Each row of a before or after table is a point. One or more steps were done to the points. Then noise was added and the rows were shuffled. The steps act on columns, c1 being the first. Write out the steps. A step turns or swaps two columns, mirrors them in a line or flattens them onto one, adds a multiple of one to another, or multiplies or shifts one. Angles are multiples of 10 degrees, from the lower column toward the higher: turns from -170 to 170, lines from 10 to 170 but not 90. Use the fewest steps. Two steps may share a column if one is a turn and the other turns, adds or multiplies; they go together, in the order done. Otherwise the lowest column goes first.
(in the rows, 128 means zero)

Before (10 x 3):
[[169 157 147]
 [180 155  61]
 [118  90  98]
 [171 131  63]
 [123 171 129]
 [166  89  62]
 [130 126 159]
 [142 164 131]
 [ 90 122 149]
 [145 106 127]]
After (10 x 3):
[[129 116 127]
 [147  82 131]
 [127 124 126]
 [108 174 133]
 [140 102 126]
 [132 134 125]
 [115 158 130]
 [135  96 131]
 [121 141 123]
 [127 132 121]]
Steps: flatten c1 and c2 onto the line at 110 degrees; multiply c3 by 0

Before, 14 rows:
[[166 105 126  90 123  98 169 123]
 [ 95 109 145 155 158 114 123 167]
 [101 130 139 162 168 116 145 179]
 [118 147 147 154 143 159 119 131]
 [136  99  96  90 139 143 131 148]
 [ 83 132 141 137 152 123 167 175]
 [152  91 104  98  78 123 155  94]
 [146 106  91 102  94  83 164 144]
 [135 110 101 114  83 120 174 146]
 [ 99  94 140  71 137 126 141 153]
 [132 126 168 154 128 146 133 184]
 [117 129 118  75 161 143 125 169]
 [150 104 110 101 118 132 187 118]
 [ 84 164 156 128 159 117 117 180]]
After, 14 rows:
[[109 187 115 129 141 116 104 136]
 [152 141 126 129 112 145  94 107]
 [112 156 121 127 186 108  91 144]
 [111 133 140 128 107 139 127  76]
 [167 168 117 127  89 154 130  93]
 [127 175  92 129 166 117 111  96]
 [164 123 125 128  87 139 109 101]
 [118 171 128 127 135  81 104 130]
 [156 147 114 128  75 137 130  94]
 [111 133  88 128 110 133  99 113]
 [143 164  83 129 153  82 106 102]
 [115 119 144 127 114 159 149 130]
 [170 117 132 130  81 148 164  90]
 [127 125  98 128  83 145 129 101]]
Steps: mirror c1 and c6 in the line at 110 degrees; swap c2 and c7; add -0.5 times c8 to c3; turn c5 and c8 by 160 degrees; multiply c4 by 0

Before, 9 rows:
[[134 143  90  94 106 127 180 118 124 157 173 102  79 153]
 [ 84 117 127  85 133  80 115 144 123 118 125 147 127 158]
 [144 144 132 114  71 132 111 113  88 143 123  95  91 102]
 [136  56  97 126  75 149 133 167 163  82 131 133 127 124]
 [107 131  95 129 114 121 125 109 171 120  99 149 137 131]
 [117 129 136 154 131 153 149 101 145  93 153 148  94  87]
 [151 134  92 147 135 134 166 114 112 122 110 171 150  93]
 [115  86 107  96  94  78  99 157 140  81  97 117 100 134]
 [119 132 137 100 136 113 159 141 163 113 149 117 155  87]]
After:
[[151 131  97 146 132 131 162 117 110 138 108 170 149  86]
 [106 129  96 128 115 142 124 109 167 123 100 147 138 125]
 [141 145 137 117  73 113 113 114  87 121 122  96  90 103]
 [133  57  97 127  74 159 129 164 166 170 129 132 124 118]
 [135 142  82  90 107 100 183 117 122 113 175 103  78 146]
 [119 131 142 100 136 149 162 142 163 122 148 117 154  89]
 [118 133 141 152 134 147 152  99 146 169 153 148  94  88]
 [ 85 120 123  85 131 164 112 145 120  89 123 148 126 156]
 [111  84 105  97  93 195 100 157 141 110  94 115 102 130]]
Steps: turn c3 and c14 by 10 degrees; turn c6 and c10 by 120 degrees

Before:
[[138 132 107 105  94 116 168 114 131 129  95 101 120 145  98 124 100 118
  130 127 110 190 129  98]
 [146 108 117 131  92 135 151 158 102 105 113 102 121 136 138 157 105 128
  141 114 120 127 103 138]
 [109 112 135 134  88 106 134 116 134 145 132 107  97 143 118 126 153  95
  122 107 135 134 105 117]
 [ 98 122 107 138 143 127 150 134 162 112 108 126 137 104 107 110 137 120
  124 114 129 142 122 120]
 [102 142 117 162 143 104 138 123 102 140 140  92 139 117 153 141 122 114
  135 127 147 164 109 135]
 [126 127 115 147 119 129 112 156 131  91 127 107 112 149 117 127 119 121
  151 138 133 180 131  96]
 [122 149 119 163 143 138 125 151 127 103 133 115 157 113 146 104 121 110
  105 114 163 139 124 156]
 [110 135 152 123 100 111 123 129 157  92 147 135 152 113  97 107 140 145
  124  78 137 125 142 122]
 [119 141 152 142  93 133 110  95 130  83 141  80 119 103 144 111 115 136
  152 126 146 125 110 121]
 [120 102 117 143 135 162 121  97 107 141 147  82 102 133 139 135 115 116
  157 132 167 190 131  95]
 [135 143 127 151  96 137 145 113 125  95 126 127 141 131 141 131 131 141
  156 126 123 144 110 116]
 [125 158 124 117 128 152 155 159 165 117 107 136 137 144 120 115 120 110
  165 130 114 147 150 138]
 [118 122 144 120 125 161 135 114 112 110 114 112 161 149 125 140 135  98
  155 143 167 158 171 107]
 [146 114 163 125 132 142 165 120 158 126 146  76 105 106 161  96 151  97
  154 132 145 126 103 140]]
After:
[[125 130 115 148 135 127  79 153 130  92 127  88 101 125 140 126 140 122
  149 138 134 182 130  96]
 [ 95 123 110 136 154 128 194 135 161 115 106 150 154 124 125 112 119 120
  125 114 129 142 122 122]
 [124 139 123 116 135 107 211 161 165 115 104 120 117 142 133 115 140 110
  164 131 115 147 150 139]
 [121 117 118 143 124  97 107  96 106 144 148  78 112 109 116 137 151 117
  158 130 164 190 131  95]
 [101 133 116 162 113 155 158 122 103 140 137 103 142 132 101 142 130 114
  134 127 146 163 108 136]
 [110 130 151 125 141 142 108 129 159  91 146 150 152 141 167 104 114 145
  123  77 139 125 143 122]
 [124 135 115 162 120 120 117 152 127 103 135 128 156 144 107 104 137 110
  104 113 159 140 123 156]
 [120 132 152 141  97 128  73  92 130  83 142 106 146 107 149 113 143 137
  153 125 148 124 109 121]
 [145 123 163 127 103 112 241 120 157 127 145  97 136  95 107  97 107  99
  154 132 146 128 102 140]
 [111 122 135 135 119 146 146 117 134 142 132  94 100 107 168 129 100  98
  121 107 135 133 103 117]
 [139 129 106 108 138 143 249 116 130 129  93  85 110 130 172 124 153 117
  132 123 109 190 129  98]
 [144 119 118 132 100 125 197 156 104 104 114  93 117 127 154 158 152 129
  143 114 120 125 100 138]
 [117 126 144 120 131  94 150 113 113 110 116  88 124 167 133 141 126  99
  155 142 168 159 171 106]
 [136 135 128 152 101 119 177 114 124  93 125 124 132 141 150 131 126 139
  156 126 124 145 110 114]]
Steps: multiply c2 by 0.4; mirror c5 and c15 in the line at 150 degrees; turn c6 and c17 by 170 degrees; multiply c7 by 3; add -1 times c14 to c12; turn c13 and c14 by 60 degrees

Before (9 x 64):
[[129  98 122 167 176 202 146 111 148 121 101 128 105  98 139 107 110 113
   98  98 179  91 158 129 184 120 144 156 102 100 124 123 155 132 117 150
  121 105 100 138 101 120 115 130 118 119 177 166 121 131 143 137 115 131
  141 122 139 111 139 157 140 157 103  64]
 [133  57 103 158 171 170  98 108 125 142 116 146  97  81 147 159  99 122
  111 120 164  87 139 107 163 128 154 154  83 115 140 112 138 106  93 144
  139 106 110 143  70 104 161 142 113  97 156 165 136 120 137 115 109 129
  149 123 138 120 177 143 112 146  98  89]
 [ 80  99 160 127 150 138 119 135 123 102 128 129 160 147  71 153 115 161
  138 178 124 190 105  86 121 131 118 115 141  72 102 194 110 174 157 132
  132 121 122 116 125 128  80 101 102 113 125 103 108 109 103 149 158 104
  126 116 133 110  99 127 102 122 118 142]
 [ 91 114  71 104 140 120 127 156  92 139 122 104 164 143 130 167  79 182
  131 150 114 152 120 125 113  99  84 113 157 116 112 141 103 137 123 103
  170 145 132 136 141 151  93 105  87 146 130 100 125 132 155 136 132 174
  112 142 129 155 170 143 125 105 131 160]
 [110  78 155 134 174 157 140 121 149  86 119 138 108  86 116 109 119 135
  105  99 183 120 119  94 213 163 132 133 117  86 102 138 126 137 125 184
  122 133  82 112 114  75 127 111 156 104 178 139 130 154 126 132  77  94
  121  65 142 117 111 126 125 143  86  81]
 [127 135 109 127 124 167 138 177 100 166 114 137 157 135 150 160 121 145
  176 105 108 101 108 163 120 140 129  90 135 159 112 130 118 139 114  92
  123 141 113 158 166 131 146  97 129 169  89 105 162 159 136  96  75 154
   85 140 122 160 155 161 126 116 137 151]
 [117 162 109 138  93 141 128 163  74 160 112 143 152 143 135 153 129 178
  143 114 105 119  96 143 101 131 137 101 121 150 102 159 102 111 116 109
  142 165 118 129 165 112  94 114 111 162 110 116 150 154 152 124 106 121
  102 144 149 143 159 158 123  88 139 133]
 [ 61  99 171  94 158 161 167 138 131 111 144 136 122 133  92 134 136 143
  103 166 144 171 107 103 137 121 120 114 122  93 100 165 127 184 146 149
  157 131 100 105  94 103  96  99 127 113 158 109 135 109 100 156 158  76
  144  85 120 122 144 112  66 137 119 102]
 [122 142  91 136 112 131 118 167  89 141 144 158 166 149 116 158 115 161
  181 116 126 135 118 144 117 122 110 130 139 155 131 127 106 126 124 116
  145 147 147 150 158 153 104 108 139 148 114 113 163 166 171 106 123 162
  106  99 140 162 165 168 157 106 176 156]]
After (9 x 64):
[[ 80 102 106 129 148 140 120 136 122 103 126 130 158 148  71 152 115 159
  137 177 107 189 152  85 121 131 116 117 141  72 101 192 111 175 158 125
  147 119 123 116 125 130  80  54 108 114 124 102 109 109 102 148 166 104
  126 116 133 112  99 128 102 122 118 144]
 [132  58 170 158 170 172 101 109 124 144 116 145  97  83 147 160  99 123
  111 122 125  89 119 108 163 128 154 153  85 117 141 113 138 108  94 112
  145 105 108 143  69 104 162 179 123  95 155 164 137 117 135 114 131 128
  148 123 137 121 177 142 111 145  99  89]
 [128 134 125 125 126 167 138 180 102 167 115 137 158 135 147 161 120 145
  178 104 155 102 142 163 121 140 129  88 134 158 111 129 120 139 113 167
  127 139 113 156 167 130 146 125 126 169  89 105 163 159 137  96  94 154
   84 139 122 162 153 161 125 114 136 151]
 [ 91 112 155 106 138 118 129 154  94 140 124 106 163 143 131 167  77 182
  129 151 182 154 131 127 114 100  83 114 154 118 112 141 103 135 121 154
  178 145 133 137 142 152  92 191 113 145 132 101 125 132 156 136 128 173
  110 144 129 156 170 142 125 105 131 161]
 [127  98 170 168 177 202 145 111 149 123 102 127 103  98 138 107 109 111
  100  98 100  92 102 129 184 118 145 157 104 100 120 125 154 131 118 104
  128 104 102 139 102 120 115 140 117 119 179 166 122 132 144 138 151 130
  142 121 141 109 139 155 142 156 102  65]
 [115 162 124 139  92 142 128 162  73 160 111 148 153 144 136 152 129 179
  145 115 159 118 159 145 101 132 136 102 122 150 104 157 101 112 118 152
  147 166 118 129 167 111  95 142 124 160 111 116 150 150 151 123 112 122
  102 144 149 142 161 157 123  87 137 134]
 [119 142 150 134 114 131 118 168  89 141 144 156 165 148 117 159 118 162
  181 116 158 134 136 143 117 122 113 131 137 156 132 127 106 126 121 143
  130 147 147 149 159 155 103 165 145 148 114 112 164 166 170 106 123 161
  106  97 142 161 165 166 159 105 174 154]
 [112  79 155 134 174 158 139 122 149  86 118 137 108  86 118 110 120 135
  104  98  73 119 146  94 215 162 131 133 118  86 103 139 128 136 126  76
  107 133  80 111 114  75 127  69 149 104 177 139 129 156 125 132  92  92
  123  66 145 117 110 127 125 143  86  82]
 [ 60  98 112  93 158 160 168 137 132 111 145 136 123 133  92 134 135 144
  101 166  87 172 153 100 137 122 120 115 120  93 100 165 128 184 148 110
  146 131 100 105  94 107  96  35 139 115 157 110 134 108 101 158 173  76
  143  86 119 124 145 113  67 136 120 102]]
Steps: add -1.5 times c3 to c44; turn c3 and c21 by -130 degrees; add 0.5 times c6 to c53; turn c23 and c36 by -170 degrees; multiply c37 by 0.7; turn c37 and c45 by 40 degrees

Before (12 x 64):
[[114 169 130 177 131 105  78 130 111 107 114 144 148 160 104 103 108  72
  176 126 146 141 104 142 100  98 137 146 125 125 113 153 103 130 152 112
  169 127 145 126 153 149 105 133 122 119 102  96 115 127 114 105 124 113
  142 115 142 158 135 142  82 170 146 142]
 [ 91 159 167 127 102  77 103 163 150 123 127 121 151 160  83  93  94 135
  164 146 155 130 142 118  90  98 109 140 141 121 149 117  78 155 164 107
  133 149 160 157 137 162 101 143 125  91 119 102 153 157 105 129 167  96
  110 118 148 142 156 128 116 144 105  94]
 [125 145 152 154 126  97  90 131 158 103 149 127 148 148  90  95 101 135
  156 116 143 133  95 143  93 104 127 144  96 119 126 174 108 167 146 118
  145 139 180 119 121 152  93 139 115 100 105 111 133  87 109 124 149 108
  128 103 103 152 116 110 122 148 118 141]
 [ 95 154 150 132 101 122  99 139 150 108 150 135 148 150 110  83 115  91
  169 139 122 159  80 119  96 111 103 140 125 108 133 147 100 152 157 142
  145 141 158 133 138 108 106 134 136 104  91 135 148 121 129 115 164 103
  130 122 163 125 144 141 110 147  69 102]
 [150 150 111 193 140 121 127  95 108 161 121 188  85 130 114 115 111 125
  158  65 104 114 113 183 114 124 144 122 112 179 107 103 161  89 106 134
  111  86 117 113 121 126 130  67 119 144 120 129 106 133 151 151 107 132
  139 127  94 114  78 141 135 115 131 142]
 [ 64 121 176 134 119  93  89 153 155  95 129 126 114 129  77  86 122 151
  179 150 156 116 126 117  77 107  97 129 131  86 130 144  99 154 149 137
  165 154 127 136 125 166 121 144 154 103  71 153 113 134 109 161 142 102
  135 131 172 131 136  93 108 149 109  93]
 [118 130 142 183 163 126 150 109 103 145 108 130  83  74 178 132 127 165
  122 106  91  75 158 186 125 102  92  88 134 130  85 121 164  88  83 101
   92  79 130  99 114 102 145 110 168 137 134 157  89 184 110 160  69 144
  154 114 117 105  97 115 175 120  85 140]
 [126 150 124 174 113 106 127 133 107 116 114 179 121 118  90 116  97  94
  131 108 112 120  88 132 102  85 124 143 136 153 102 140 132 123 120  91
  117 123 129  87 135 124 108  89  91 141 128  98  98 108 170 142 129 155
  154 103 137 119  95 124 148 140 136 164]
 [147 139 165 203 155 137 151 117  91 127  95 156  93 140 150 152 107 156
  165  74  72  98 119 175 142 111 132 125 151 168  98  99 161 101  83 111
  108  65 101 113 110 115  95  89  95 149 120 132  72 111 126 145  82 161
  157 104 104  86  66 159 149 148 110 157]
 [ 95 144 142 162 119 106  92 144 170 117 152 132 134 132  90 122 115 109
  157 125 161 147  83 103 123  77 143 100 114 138 136 129 119 146 147 120
  169 149 128 131 135 131 130 163 105  80 113  98  98 124 141 111 153 105
  147 127 143 155 118 139 132 140 116 126]
 [109  86 150 197 147 163 146 100 105 164  80 103 109  86 130 109 138 164
  121 140 119  79 143 139 124 125  77  94 156 128 112  85 190  82 109 127
  105 116 148 133 109 123 127 147 164 163  99 165 110 160  93 172 120 132
   85 118 146 111 100 105 156 123  77 131]
 [ 80 114 176 131 137 160 112 132 110 128  67 133 166  81 157  85 176 146
  114 135 135 110 109 110 132 169 155  66 168  91 167 115 156 124 137 128
   94 145 141 148  77 138 177 140 174 143 102 119 147 141 135 122 161 156
  111 154 152 151 146  84 132 107  84 119]]
After:
[[128 150 121 179 116 110 113 130 106 118 116 141 122 115  92 107  97  92
  133 128 106 117  84 130 104  89 127 132 137 156 104 141 134 120 116  95
  118 122 128  86 136 126 111  91  90 184 132 101  98 106 163 143 129 160
  151 104 136  87  96 124 148 141 141 162]
 [127 138 149 155 120  89 103 129 160 105 145  99 150 145  88 101 105 131
  160 146 144 130  89 143  93 110 124 118  96 116 121 170 109 169 143 119
  148 140 179 115 121 151  94 138 109 125 105 114 129  88 107 122 149 109
  128 104 104 120 117 108 122 155 112 142]
 [116 165 132 176 127 106  95 132 113 108 116 119 144 163 103 112 112  71
  178 141 141 140 104 142 101  99 135 117 124 131 115 156 100 131 149 114
  172 127 151 125 148 147 108 132 121 143 103  94 121 127 110 104 125 117
  137 112 145 129 133 138  83 176 148 147]
 [ 96 158 154 138 102 121 104 139 154 107 151 107 148 151 109 107 114  92
  169 172 122 163  80 120  96 112 101 123 127 109 132 147  96 155 153 141
  145 139 156 135 137 109 105 135 135 135  96 134 148 122 130 119 169 102
  130 120 165  94 143 141 110 144  68 102]
 [ 79 111 176 127 137 159 179 130 111 125  70 141 166  83 156 102 173 153
  109 165 135 116 107 105 135 169 153 116 166  94 165 111 151 123 141 127
   92 147 134 145  78 141 175 138 169 132 108 117 142 137 139 123 158 156
  111 157 149 119 143  88 129 105  86 119]
 [121 132 142 182 164 130 170 104 107 143 108 139  82  70 174 112 130 162
  119 112  96  78 157 184 128 102  92 129 135 129  88 122 163  88  80 103
   93  75 130 104 111 102 148 108 172 126 136 154  93 186 109 155  67 147
  157 114 114  77  98 111 173 119  85 143]
 [ 94 157 165 126 106  80 105 166 148 122 122  92 154 160  83 114  91 132
  161 164 153 133 144 111  89 101 111 120 141 119 150 114  76 153 160 106
  137 151 158 152 136 161 100 142 123 125 116 101 156 159 104 126 163  93
  108 118 152 113 153 126 118 144 108  94]
 [113  86 146 195 145 161 167  97 105 169  80 161 104  82 127 122 135 164
  118 146 119  79 145 140 125 126  75 133 155 130 113  82 194  81 109 130
  103 119 149 133 110 123 130 144 165 105 101 163 114 159  93 172 123 131
   89 116 147  80  99 109 161 120  82 130]
 [ 64 120 177 132 119  93 118 155 154  96 126 101 113 130  76 122 119 150
  178 177 161 118 125 117  79 110 101 120 130  81 127 142 103 148 152 136
  162 148 127 130 120 171 120 145 151 124  71 152 108 139 107 162 142 103
  132 132 173 101 139  91 107 148 113  90]
 [ 92 146 141 162 121 106 142 144 174 119 151  78 135 135  95 123 117 107
  157 128 160 152  84 107 118  78 140 106 115 137 137 128 119 147 150 122
  167 152 129 128 137 131 135 168 107 134 114  92 102 121 139 108 146 107
  146 128 138 119 121 138 139 143 114 126]
 [148 140 163 203 159 135 141 113  92 127  93 150  94 143 152 105 102 157
  167  71  69  93 117 170 144 108 129 139 156 170  98 100 158 100  79 110
  108  62  96 111 109 115  94  89  94 155 118 131  72 110 126 145  82 162
  162 105 103  58  64 158 147 149 114 159]
 [150 150 112 191 142 121 134  98 112 165 122 141  88 131 117  76 111 121
  158  97 106 114 113 186 113 122 145 128 110 177 108 106 160  91 105 132
  106  90 118 116 123 124 129  68 119 186 118 128 105 133 155 154 112 136
  140 127  93  82  77 142 136 115 132 144]]
Steps: turn c7 and c28 by 70 degrees; multiply c28 by 0.4; swap c12 and c46; turn c16 and c20 by -50 degrees; shift c58 by -30

Before (9 x 64):
[[124 104  91 116 165 177 128  84  83 164 131 143 140 151 106 116  96 103
   79  95  94  99 111 106 114 166 120 103  89 110 141 144 108 117 153 140
  137 100 157 163 132 191 123  96  92 102 185 179  96  85 144  99 140 173
  116 137 124 172 130 122 145 185 147 117]
 [159 117 154  88 154 118  90 119  84  91 148 101 131 121 126 140 116 143
  144 146 110 162 112  94 120 108 122 153 160 116 154 145 128 101 113 134
  120  76 182 108 144 119 165 138 126 153 122 103 136 101 149 163 171 120
  128 144 146 117 117 157 115 122  85 133]
 [134 129  97 141 136 120  72 109  82 146 154 140 119 154 151 126 151  88
  161 144 106 146  88 142 115 159 115  99 107 160 139 133  71 132 165 161
   98  70 164 121 143 128 104 133 117 158 150 129 107 156 145  94 166 119
  142 133  96 180  89  86 144 115  78  96]
 [116 119 121 141 138  95 132 134 132 102 103 124 125 146 151  57 110 114
  105 107 170 138 157  93 147 121  84  93 169 101 127 147 119 119 136 118
  137  98 116 110 121 109 120 120 139 135 162 135 100  89 111 151  94 101
  110 126  91 130 114 122 118 175  76 128]
 [181 142  90  74 134 109 131 138 136 117 105 119 114 135 122 115 117 120
  138 143 153 126 123  99 136 136 158  88 114 161 127 112 142 131  98  78
  117 122 107 121 110 117  97 104 133 105 161 146 145 135 124 103 121  99
  152 100  87 117 130 133 170 124 147 126]
 [155 108 166  68 108 177 127 118 113 102 136  92 110 132 103 102 136 146
  139 138 164 154 131 113 175 130 151 164  84 130  84 118 140 154 157 129
  165 113 113  89 118 143 132 149 118 158 143 150 140 154 153 104 110 112
  148  78 141 153  66 148 100 130 127 139]
 [133 144 120 121 132 128 140 138  95 152 112 128  90 133 107 127 150 165
   88 130 118 174  82 153 175 108 128  89 165 101 154 106 116  82 102 120
  161 122 157 166  91 186 139  86  98 157 138 103 134 145 133 103 122 129
  127  87 143 162 100 166 170 180 104 134]
 [145 106 103 123 166 170 103 138 119 103  80 171 120 110 147  70 151 151
   94  74 100 126 102 151 121 149 105 164 149 128 157 115  99 113 114 135
  132 125 125 105 102 149 150 154 175 178 129 168 181 114 166 114 123 181
  142 141 136 123  79 161 102 103 136 143]
 [121  87 134 128 107 117 125 165 143 102 153 162 159 101 104 133 127  86
  119  73 176 138 122 104 144 133 120 132  88 112 156 104 136  92  97  99
  129 122 111 127 156 107 113  97 159 108 116 144 171 109  88  88 136 165
  160 154  93 170  66 118 110 155 123  94]]
After:
[[124 104  91 116 165 176 129 108  85 161 136 143 143 151 102 115  99  97
   79  98  95 103 107 110 118 158 126 102  90 115 142 144 110 116  83 140
  133 100 155 162 132 193 121  97  91 113 185 218  95  87 140 104  77 176
  150 136 124 170 131 125 145 158 149 114]
 [126 141  90  70 133 110 132 147 132 115 107 114 117 139 121 116 115 127
  138 143 153 125 127  97 134 147 191  85 119 157 128 114 144 138 154  83
  119 114 105 120 115 117 101 107 136 138 166 142 147 134 118 103 131 102
  153 103  82 111 127 134 169 126 147 119]
 [126 144 122 123 134 130 137 159  93 156 117 127  84 129 107 133 149 164
   91 133 117 170  88 152 176 115 133  92 168 100 151 103 119  85 146 118
  161 127 159 166  89 188 140  88  94 134 134 139 137 141 134 105  74 132
  101  93 148 170 101 165 167 137 105 127]
 [109 112 150  83 153 116  92 147  79  96 144 104 128 121 128 139 121 145
  143 144 115 161 116  90 119 114 152 155 159 119 153 145 128  96 126 137
  119  83 180 105 145 119 168 142 123 129 122  96 141 107 155 160 154 118
  102 145 148 119 119 155 113 164  83 136]
 [106 105 102 119 166 173 109 131 120 103  76 169 115 113 147  70 149 149
   91  75  98 123 102 150 121 153 131 160 152 131 162 113  97 106 145 134
  138 124 127 106 102 147 143 147 177 157 128 147 185 112 170 114 147 179
   87 141 134 121  77 159 103 118 133 144]
 [140 107 164  69 110 178 132 101 118 109 139  95 111 128 103 104 136 145
  139 135 164 158 125 115 174 120 172 168  84 125  87 117 135 152 117 133
  165 116 115  80 116 140 130 149 119 157 146 155 139 152 148 107 116 112
  112  80 141 147  70 147  97 111 123 141]
 [ 96 120 122 142 136  98 132 127 136 102 101 129 130 142 151  62 108 115
  109 106 169 137 159  94 152 121  95  91 168 101 121 145 117 122 131 118
  145  93 116 112 126 111 123 120 141 117 166 165 103  88 108 153  72 102
  114 129  91 134 114 122 119 109  82 127]
 [111 129  93 140 138 118  76  86  92 145 153 144 120 150 152 133 154  89
  161 149 102 148  91 144 114 146 130  97 100 159 138 133  70 135  96 167
   95  67 167 127 145 126 101 127 123 152 152 118 108 158 150  97 149 119
  100 129  96 177  86  85 137 162  80  99]
 [123  91 133 128 108 118 122 146 143 103 147 165 160 104 103 135 130  89
  113  79 175 146 124 100 144 144 117 132  86 113 155 103 134  91 173  97
  132 120 107 128 152 110 106  95 161 150 122 164 174 112  93  86 111 165
  160 151  91 165  62 118 115 148 122  94]]
Steps: mirror c1 and c27 in the line at 60 degrees; turn c8 and c35 by 110 degrees; turn c8 and c26 by 20 degrees; turn c46 and c55 by -70 degrees; add 0.7 times c62 to c48; turn c53 and c62 by 70 degrees
